Each wall is flat, endless, passes through zero and stands at right angles to its row. A trip goes straight from one point to another. Which walls does it cross, in order?
In the rows, zero is written as 100.

Walls:
(1): 114	126	61
(2): 108	111	82
(3): 92	80	104
(4): 133	80	96
(5): 138	57	69
(6): 101	148	121
(7): 77	114	113
(8): 113	66	92
(9): 104	114	135
Trips:
136	164	121 to 96	113	110 => 2, 1
120	80	111 to 115	111	150 => 6, 5, 7, 8, 3
134	88	118 to 93	125	54 => 3, 2, 1, 9, 6, 8, 4

Walls:
(1): 105	116	114	63	118	108	83	91
(2): 84	87	92	131	63	101	97	124
(3): 81	121	86	93	114	119	105	108
(4): 123	64	100	76	101	125	75	157
(5): 101	101	142	111	98	107	106	118
(6): 116	130	113	97	102	88	98	123
(7): 54	135	105	76	86	82	105	90
(8): 76	155	90	76	136	70	125	74
(9): 105	114	146	66	44	69	113	71
(10): 95	95	89	88	95	110	84	97
Trips:
117	108	137	156	80	74	105	78 to 77	112	85	113	84	103	132	91 => 7, 8, 6, 3, 5
64	99	107	119	116	96	159	69 to 119	88	92	82	137	98	134	108 => 9, 5, 7, 1, 4, 6
118	128	102	137	132	94	119	95 to 71	134	127	111	124	111	140	93 => 7, 1, 9
158	81	95	81	94	90	100	95 to 124	119	109	99	55	119	59	102 => 2, 5
153	56	85	120	85	43	70	81 to 96	48	195	106	80	110	89	86 => 5, 1

Walls:
(1): 107	62	115	93	73	67	120	100	105	130	121
(2): 112	78	77	124	83	112	161	120	68	83	94
(3): 119	79	123	74	107	112	82	83	80	83	131
(4): 101	140	108	83	103	104	100	83	98	66	80
(5): 91	64	83	90	111	69	195	83	114	103	113
Trips:
53	64	71	100	97	90	92	156	96	64	98 to 109	124	108	106	78	92	107	110	108	123	103 => 1, 5, 2
97	111	110	108	80	109	63	76	95	76	122 to 110	106	95	69	80	148	76	82	127	98	114 => none
91	98	80	120	86	101	75	146	110	89	110 to 78	128	66	99	104	102	123	103	107	90	81 => 4, 5

Walls:
(1): 96	81	78	85	121	119	96	111	94	94	49	108	92	129	109	59	105	121
(2): 94	136	151	98	75	134	112	57	114	103	106	86	101	97	52	86	68	114
(3): 99	132	92	71	79	88	69	126	80	120	68	58	116	77	138	71	86	106
(4): 78	83	133	108	67	137	96	94	60	124	107	115	96	78	110	81	100	95
(5): 133	94	106	124	96	154	97	95	53	109	76	123	122	75	99	94	126	92
(6): 67	99	131	98	132	121	79	136	63	36	86	124	100	66	88	84	103	96
(7): 114	81	89	106	112	111	157	111	87	116	96	33	92	83	110	127	91	137
(8): 83	89	58	106	72	132	97	91	71	102	90	79	104	105	104	130	92	122
(9): 87	121	81	77	63	159	57	75	72	72	83	94	195	192	104	134	99	92
(10): 129	61	73	111	96	140	109	114	119	86	98	96	82	141	120	80	98	67
(11): 144	139	83	112	104	111	51	92	110	123	80	63	128	60	91	132	58	85
(12): 83	99	91	71	125	98	114	62	79	112	169	92	82	109	97	83	97	76
Trips:
88	78	96	80	117	88	51	118	92	102	94	88	110	80	94	93	116	133 to 89	117	97	75	84	95	22	104	80	49	77	93	120	144	98	76	102	105 => 9, 10
127	108	87	70	130	153	66	52	103	97	106	68	86	133	89	87	90	137 to 84	84	115	89	81	102	130	79	138	123	130	119	88	141	76	49	122	115 => 3, 5, 11, 7, 8, 4, 9
